Every row gives one point. Each table stands for the endless flat space through its points: a line for two points, a plane for three, and so on. Write the one point that lies in both, or say that there is none.

First:
array([[ 2.4, -0.5,  0.3,  0.8],
       [ 2.0, -3.7,  3.1,  4.0]])
Second:
array([[-0.5, -3.1,  1.4,  4.2],
       [-1.8, -3.2,  0.9,  4.7],
       [-0.2, -4.6,  0.3,  5.3]])
They share: [ 2.1, -2.9,  2.4,  3.2]

First:
array([[-2.4,  5.2, -0.7,  2.6,  4.0, -2.1],
       [-3.7,  0.3,  2.8, -0.8,  0.2, -3.1],
       [-0.2,  1.0, -0.6,  3.0,  2.4,  1.6]])
Second:
array([[-0.5,  2.3,  1.7,  0.8, -0.6, -0.2],
       [-1.7,  2.0,  0.5,  1.2,  1.3, -0.6],
       [-0.2,  2.3,  2.5,  0.6, -1.3, -0.4]])
They share: [-2.3,  1.7,  0.9,  1.2,  1.8, -1.4]

First:
array([[ 4.1, -3.3, -0.7,  2.9,  3.6,  1.6,  2.1,  0.3],
       [ 2.1, -0.1, -2.3,  0.5,  0.4,  1.2, -0.3, -2.5]])
Second:
array([[ 2.7, -0.5, -0.7,  1.1,  1.0,  2.6,  0.5, -0.9],
       [ 4.6, -1.4,  0.0,  2.6,  3.8,  1.7, -0.3, -3.2],
       [ 3.0,  0.2,  0.2,  1.1,  1.1,  3.3, -0.1, -1.5]])
They share: [ 3.1, -1.7, -1.5,  1.7,  2.0,  1.4,  0.9, -1.1]

First:
array([[-0.4,  0.4,  1.8, -3.3,  1.6,  1.1, -1.8, -2.2,  1.2],
       [-1.7,  0.9,  0.4, -3.1, -2.1,  0.9, -1.5, -3.3,  0.1],
       [ 0.4, -0.6,  1.2, -3.5,  1.8,  1.3, -1.6, -1.6, -0.2]])
Second:
array([[-0.6,  2.2,  1.1, -1.6,  0.0, -0.2, -2.9, -3.1,  0.0],
       [-2.4, -0.1,  1.6, -3.9, -0.3,  1.6, -1.2, -3.6,  3.2],
       [-1.3,  4.2,  0.9,  0.2,  0.8,  0.2, -5.5, -3.5,  1.3],
       [-3.4,  0.2,  0.7, -2.0, -0.4,  1.4, -3.3, -5.1,  4.4]])
They share: [-1.4,  1.2,  1.6, -3.1,  0.0,  0.9, -1.8, -3.0,  1.6]

First:
array([[-1.3, -4.0,  2.9, -2.2, -2.6, -0.5,  1.8, -3.6, -3.0,  2.8, -0.4],
       [-2.1, -0.8,  3.1, -3.2, -2.6,  1.5, -0.6, -3.8, -3.4,  2.4, -3.0],
       [-2.1, -4.0,  1.7,  0.6, -1.8,  1.9,  1.0, -2.4, -3.0,  2.0,  0.0]])
Second:
array([[-1.4, -4.6,  1.3, -0.4, -0.1,  3.9, -0.3, -5.0, -3.3,  0.6,  0.7],
       [ 1.4, -4.6,  4.1, -3.2, -0.9,  1.5,  0.9, -6.2, -6.1,  3.4, -2.1],
       [-1.8, -2.0,  3.3, -1.6, -4.1, -1.5,  0.7, -2.4, -3.7,  4.6, -2.9],
       [ 1.2, -4.5,  4.3, -3.6, -1.1,  1.2,  1.6, -5.7, -5.7,  3.2, -1.9]])
They share: [-1.8, -3.2,  2.5, -1.4, -2.3,  0.9,  0.9, -3.2, -3.1,  2.4, -0.9]

First:
array([[ 0.5,  1.2,  0.8,  2.8,  1.4,  5.2,  4.9, -2.8, -0.1, -2.2, -1.2,
        -0.6],
       [-3.3, -2.2, -1.4,  4.6,  1.6,  3.8,  2.9, -0.2,  2.9, -3.2,  0.0,
        -3.2],
       [-2.8, -2.1, -0.7,  3.9,  1.9,  3.1,  2.3, -0.1,  3.0, -2.9,  0.0,
        -3.5]])
Second:
array([[-1.3, -1.3, -0.6,  3.1,  2.1,  2.7,  3.0, -1.1,  1.5, -1.9, -0.3,
        -3.3],
       [-1.9, -1.1,  1.0,  3.1,  1.9,  3.5,  2.0, -0.3,  3.1, -3.1, -0.3,
        -2.7]])
They share: [-1.6, -1.2,  0.2,  3.1,  2.0,  3.1,  2.5, -0.7,  2.3, -2.5, -0.3, -3.0]

First:
array([[ 1.4, -0.1, -5.3,  3.4,  6.1, -1.1,  0.3,  4.9, -2.9,  0.1, -1.8,
        -1.7],
       [ 3.0,  1.1, -4.7,  3.2,  4.7, -2.1, -0.3,  2.7, -3.9, -1.5, -1.8,
        -1.3],
       [ 3.8,  0.5, -4.1,  0.2,  2.2, -2.3, -3.4,  1.2, -1.0, -1.2, -1.8,
        -0.4],
       [ 1.0, -1.9, -1.7,  2.0,  2.4, -2.5, -3.2,  3.0, -3.2, -1.2,  0.0,
        -2.8]])
Second:
array([[ 1.4, -1.6, -1.6, -0.6,  0.8, -3.3, -2.5,  2.9, -4.1, -1.2, -1.1,
        -3.0],
       [ 3.9,  0.0, -4.6,  2.7,  5.0, -3.3, -2.5,  3.8, -2.8, -0.8,  0.1,
         0.4],
       [ 1.5, -1.7,  0.0,  0.3,  2.8, -1.3, -4.8,  0.9, -1.9, -2.2, -2.1,
        -3.1],
       [ 3.6, -0.5, -5.4,  1.2,  2.8, -4.9, -1.2,  5.4, -4.3, -0.1,  0.6,
        -0.1]])
They share: no point

First:
array([[ 5.5,  0.5,  4.8,  4.3,  0.7,  0.4,  0.5, -5.4, -4.0, -0.3, -3.7,
        -3.8, -2.6,  1.4],
       [ 4.2,  1.1,  3.8,  2.9, -0.9,  1.0,  1.4, -3.3, -3.2, -1.3, -2.4,
        -1.8, -1.3,  2.7],
       [ 0.8,  2.1,  1.4,  0.5, -4.5,  2.5,  3.8,  0.5, -0.8, -3.0,  0.0,
         1.9,  0.9,  4.5],
       [ 4.0, -0.5,  1.4,  2.3, -1.5,  0.7,  0.2, -2.9, -1.4, -2.0, -2.4,
        -0.7,  1.3,  4.5]])
Second:
array([[ 3.8,  3.6,  1.8,  2.2, -4.1,  1.6,  5.9, -6.3, -5.1,  3.8, -2.0,
         0.3, -4.4,  1.7],
       [ 4.1,  2.3, -0.3,  1.2, -1.4, -1.4,  6.3, -0.7,  0.5, -0.7, -0.4,
        -2.5, -0.8,  3.0],
       [ 1.5,  0.6,  3.8,  2.6, -2.1,  2.0,  1.1, -0.3, -1.9, -3.3, -2.6,
         0.0, -1.0,  2.7],
       [ 2.9,  1.8,  3.1,  2.4, -2.1,  2.0,  2.3, -3.0, -2.5,  1.0, -2.9,
         0.8, -4.5,  3.0]])
They share: no point

First:
array([[-1.6, -2.2,  0.4, -1.3, -3.9,  1.3,  1.1,  2.3, -0.1, -3.0,  5.1,
        -1.1,  2.7,  0.4, -1.8,  2.7,  4.5, -4.2],
       [-6.1, -3.0,  2.7,  5.7,  0.7, -0.8,  4.6,  1.7, -2.9, -0.7,  2.8,
        -2.0, -3.8, -2.2, -1.4,  1.0,  3.2, -1.4],
       [-1.1, -2.6,  1.3, -1.3, -3.1,  2.0,  0.6,  1.5, -0.5, -4.1,  3.2,
        -2.8,  2.2, -1.4, -2.6,  1.6,  3.6, -3.8],
       [-2.4, -1.0,  1.2,  0.3, -2.3,  0.5,  1.7,  1.7,  0.3, -2.6,  5.3,
        -0.5,  1.5, -0.8, -1.8,  3.7,  3.7, -2.8]])
Second:
array([[-4.1, -2.2,  2.3,  1.7, -2.8, -0.7,  2.1,  1.0, -1.3, -2.8,  2.1,
        -1.3, -0.1, -2.3, -2.8,  1.7,  1.4, -1.8],
       [-0.9, -2.0,  1.9,  1.0,  1.0,  2.9,  1.2,  0.9, -0.3, -3.5,  4.2,
        -3.8, -0.9, -2.2, -2.4,  2.3,  4.5, -2.5],
       [-2.7, -1.7,  1.3,  0.5, -3.2, -0.5,  0.4,  0.2,  0.1, -2.9,  3.5,
        -0.4, -1.0, -0.4, -4.0,  3.2,  0.9, -0.8]])
They share: [-2.9, -2.2,  2.3,  1.6, -1.0,  0.9,  2.0,  1.1, -1.1, -3.1,  2.8, -2.6,
 -0.3, -2.6, -2.4,  1.7,  2.9, -2.3]

First:
array([[-0.9,  3.3,  1.1,  2.7,  0.2,  0.8,  1.5,  0.4, -1.6, -0.8, -2.1,
         2.0, -0.4, -3.0, -0.2, -0.1,  1.8,  1.6, -1.5,  0.0],
       [-2.2,  2.2,  0.3,  2.5,  0.8,  1.0, -0.4, -0.5, -2.8,  0.3, -1.1,
         1.3,  0.4, -3.9,  1.9,  0.6,  1.2,  1.0, -0.6, -0.9],
       [-5.0,  0.8,  0.1,  3.5,  3.2, -0.6, -3.8, -0.5, -2.8,  2.3, -1.9,
         1.5,  0.6, -3.9,  6.1,  0.4, -1.2,  2.2, -0.6, -1.5]])
Second:
array([[-2.9,  2.4,  3.0,  3.6,  0.1,  2.6, -0.1,  2.7, -3.7, -0.5, -1.0,
         4.2, -3.4, -4.8,  4.1, -1.3,  1.0,  1.1, -3.6,  2.0],
       [-2.7,  3.8,  0.2,  0.8,  3.6, -0.4,  0.0,  0.2, -1.0,  1.2, -4.3,
         1.5, -0.1, -0.2,  0.7,  2.4,  2.2,  3.2, -0.1, -1.3],
       [-2.9,  3.4,  1.4,  1.6,  2.4,  1.0,  0.0,  1.4, -2.2,  0.6, -3.1,
         2.7, -1.7, -1.8,  2.1,  1.2,  2.0,  2.4, -1.5,  0.1]])
They share: [-2.3,  2.6,  1.0,  3.2,  1.4,  0.0, -0.2,  0.4, -1.6,  0.2, -2.5,  2.1,
 -0.3, -3.0,  1.9, -0.2,  0.6,  2.2, -1.5, -0.3]

First:
array([[-3.1,  3.0, -0.2, -1.3, -0.7,  3.1,  0.9,  6.1,  1.6,  1.8,  1.2,
        -2.1, -2.6,  1.0,  1.8, -2.0,  1.2,  2.1,  3.1,  2.4, -3.7,  0.4,
        -3.3,  0.8],
       [-3.0, -3.0,  2.2,  3.9, -4.1,  1.5,  0.2, -1.1,  3.6,  2.9,  0.2,
        -2.8, -1.4,  0.8,  1.7, -3.0, -0.6,  2.9,  1.7, -4.0, -0.5,  3.3,
        -1.5,  2.7],
       [-0.8,  1.3,  2.8,  2.3, -3.5,  1.1,  5.1,  2.9, -1.7,  1.0, -1.5,
         2.1,  1.8,  5.1, -0.5, -4.7,  0.4,  0.2, -0.1,  0.2,  0.3,  0.4,
        -5.4,  3.9]])
Second:
array([[-2.3,  0.1,  0.8, -0.4, -1.7,  2.5, -0.1,  2.7,  1.0,  1.9, -0.7,
        -1.6, -2.5,  2.1,  0.9, -2.0,  0.1,  1.8,  2.2, -0.3, -1.5,  1.9,
        -3.0,  1.2],
       [-2.6,  1.0, -0.1,  2.0, -2.0,  2.2,  1.4,  3.3,  3.4,  1.6,  1.7,
        -4.0, -1.3,  0.6,  1.5, -3.8,  1.6,  1.8,  3.1, -0.3, -3.0,  1.0,
        -3.3,  3.3]])
They share: no point

First:
array([[ 2.5,  0.0, -3.9,  3.8, -2.6,  1.7,  1.2, -0.3,  0.3,  3.4,  1.1,
         3.6,  6.3, -1.6,  2.5,  2.0, -2.4,  0.3,  4.0,  2.8,  4.1,  0.9,
        -0.6, -0.5],
       [ 1.4,  1.2, -4.1, -1.9, -4.6,  5.8, -0.8, -1.0,  2.6, -0.6,  2.2,
        -0.4,  1.0, -1.6,  0.3,  3.7, -0.5,  3.1,  0.5,  0.5,  1.5, -1.2,
         1.6,  0.1],
       [ 0.3,  0.8, -4.7,  3.4, -2.8,  2.7,  1.4, -2.1,  1.3,  4.4,  0.5,
         1.6,  6.1, -2.0,  0.5,  4.0, -1.6,  1.7,  4.8,  1.6,  3.7, -0.3,
         2.2,  0.7],
       [ 3.8, -1.2, -3.8,  3.5, -3.3,  2.1,  0.7,  0.9, -0.4,  2.0,  1.9,
         4.2,  6.5, -1.1,  4.2,  1.2, -2.9, -1.1,  3.0,  3.4,  4.8,  1.0,
        -2.6, -1.4]])
Second:
array([[ 1.9,  1.2, -1.8,  2.9, -1.4,  1.1, -3.1,  1.9, -0.7,  3.1,  3.5,
         4.5,  4.9,  0.7, -0.6,  2.0, -0.5,  3.6,  0.2,  0.3,  1.1,  0.4,
         2.3, -0.7],
       [ 3.8,  2.2,  0.0,  1.5, -0.8,  3.1, -3.1,  1.9,  0.4,  0.5,  2.4,
         4.7,  2.4, -0.2, -1.0, -0.4, -1.5,  2.5,  1.3,  1.9, -0.8, -0.4,
         2.1, -2.2],
       [ 1.5,  2.6, -4.4,  2.5, -4.2,  0.5,  0.7, -2.9,  2.3,  5.1,  2.5,
         2.1,  6.1, -1.9,  2.0,  3.0, -0.9,  4.0,  2.4,  1.1,  2.5, -1.4,
         1.3,  0.5],
       [ 0.4,  0.5, -6.7,  2.5, -3.0, -0.8,  3.6, -2.9,  2.7,  3.9,  0.9,
         1.3,  5.2, -3.7,  2.1,  3.7, -2.7,  2.3,  3.0,  1.3,  4.9,  1.9,
        -1.2,  2.2],
       [ 4.2,  4.4, -1.2,  1.0, -3.6,  3.4, -0.8, -2.4,  3.0,  2.3,  1.9,
         2.9,  3.4, -2.0,  1.2, -0.1, -1.3,  3.4,  3.2,  2.8, -0.8, -3.4,
         2.1, -2.0]])
They share: no point

First:
array([[ 1.6, -1.5,  1.3, -1.5, -1.4,  1.1,  0.0,  2.6, -1.2,  2.5, -0.9,
         1.2, -2.8, -1.1,  2.8, -0.2, -3.3, -1.2,  0.9, -2.1, -1.4, -2.2,
        -1.5, -1.1],
       [-1.2, -3.7, -0.7, -0.1, -3.0, -1.2, -0.9, -0.7, -3.4,  3.4,  2.2,
         4.4, -4.8, -3.1,  1.1, -2.8, -0.5,  1.5,  2.9, -5.1, -1.3, -0.8,
         0.6, -3.9],
       [ 1.6,  0.3,  3.7,  0.3, -0.2,  1.4,  0.9,  2.3, -3.0,  4.0,  0.0,
         2.4, -4.0, -2.3,  1.3,  0.4, -4.5, -2.7,  2.1, -3.9, -1.1, -0.4,
        -3.6, -2.3]])
Second:
array([[-2.0, -1.1,  2.5, -3.5, -2.7,  1.6, -1.7,  1.1, -1.4,  0.3, -0.2,
         1.6, -1.6, -0.5,  2.9, -0.1, -1.7, -2.5,  1.7, -3.0, -2.5, -4.1,
         1.6, -0.9],
       [-0.2, -2.9,  0.4, -1.4, -2.4,  1.0,  0.1,  1.4, -1.7,  2.1,  0.4,
         1.9, -3.4, -2.0,  2.6, -0.1, -2.3, -0.7,  0.5, -2.4, -0.7, -1.7,
         0.4, -1.5],
       [ 4.2, -2.9, -2.6, -0.8, -0.6, -0.2,  2.1,  4.8, -1.9,  2.5,  0.8,
        -0.7, -2.6, -0.2, -0.8, -2.9, -5.1,  3.7,  2.1, -1.6, -1.5, -2.5,
        -3.2, -2.7]])
They share: no point

First:
array([[ 2.6,  1.0, -0.2,  4.4, -2.1, -0.4, -4.1,  1.4,  5.6,  2.1, -0.4,
        -1.4,  2.0, -4.1,  0.5,  0.1,  1.5, -4.1,  0.9, -3.5, -1.7,  4.3,
        -1.4,  0.8],
       [ 1.8,  1.4,  2.6,  2.0,  0.7, -2.8, -0.9,  1.4,  2.4, -0.7,  1.2,
         1.0,  0.8, -1.3,  0.1, -0.7,  0.3, -1.3, -2.3, -0.3, -2.5,  1.9,
        -2.2,  2.4]])
Second:
array([[ 1.4,  1.2,  2.6,  3.5, -1.1, -1.8, -2.9,  1.3,  4.5,  0.5,  2.5,
         1.3,  1.8, -2.0, -1.4, -1.4,  1.7, -2.3, -1.7, -1.9, -0.6,  2.8,
        -3.3,  3.2],
       [ 3.4,  0.0,  1.8,  1.5,  2.1, -3.4, -0.5,  0.1,  1.3,  0.5, -0.7,
        -1.5, -0.6, -2.8,  1.4, -1.0, -0.7, -3.1, -2.5,  0.1, -3.8,  2.0,
        -0.9,  1.2]])
They share: no point

First:
array([[ 1.5,  0.8,  3.7, -3.6,  0.3, -2.8, -2.3,  1.6, -2.3, -0.7,  2.9,
        -3.0, -1.6, -3.1,  0.8, -1.0, -0.1, -0.7, -1.5, -2.6, -2.3,  3.5,
        -0.8, -0.3],
       [ 2.2,  1.6,  4.2, -3.9,  0.8, -3.0, -2.6,  1.1, -2.0, -0.5,  3.0,
        -3.8, -1.6, -3.2,  1.3, -1.6,  0.0, -1.3, -1.9, -3.1, -2.5,  4.0,
        -1.3, -0.6]])
Second:
array([[ 0.4, -1.7,  4.5, -3.4, -1.7, -2.8,  0.3,  0.8, -3.5, -0.2,  1.3,
        -3.8, -0.8, -2.6, -1.5,  2.0,  2.4, -1.9, -2.3, -3.5, -1.9,  1.9,
        -3.9, -0.9],
       [ 2.7, -2.1,  3.2, -0.4, -1.9, -0.9, -0.1,  3.4, -3.1,  0.4,  5.1,
        -0.5, -3.1, -1.5, -2.0,  1.2,  0.4, -0.4, -1.3, -2.2, -2.1,  1.2,
        -1.6, -1.9],
       [ 0.0,  2.8,  1.1, -4.7,  0.0, -7.1, -3.3, -0.3, -6.0, -4.5,  0.6,
         0.4,  0.5, -6.9,  2.5,  1.7,  0.5, -0.1, -0.5, -1.7, -2.8,  2.1,
        -1.1,  4.2],
       [-3.5,  3.1, -1.0, -6.0,  1.7, -0.3, -0.1,  3.0, -0.7, -2.8,  1.9,
        -2.3, -3.7, -4.9,  2.2,  0.8, -5.6,  1.4, -3.7,  0.0, -1.3,  3.0,
         3.0,  1.7],
       [ 1.4, -0.4,  2.6, -3.1, -1.6, -4.5, -4.2,  3.7, -4.5, -2.5,  3.7,
         1.5, -1.9, -3.3, -0.3, -2.2, -1.1,  3.3,  2.0, -1.3, -4.1,  1.9,
         3.0, -0.9],
       [ 0.1,  4.4, -2.9, -3.0,  0.7,  0.5,  0.8,  3.0, -0.5, -1.0,  4.3,
         1.6, -4.2, -5.4,  0.8,  3.4, -5.4,  0.8, -3.1,  1.0, -2.9,  3.8,
         2.0,  4.1]])
They share: no point
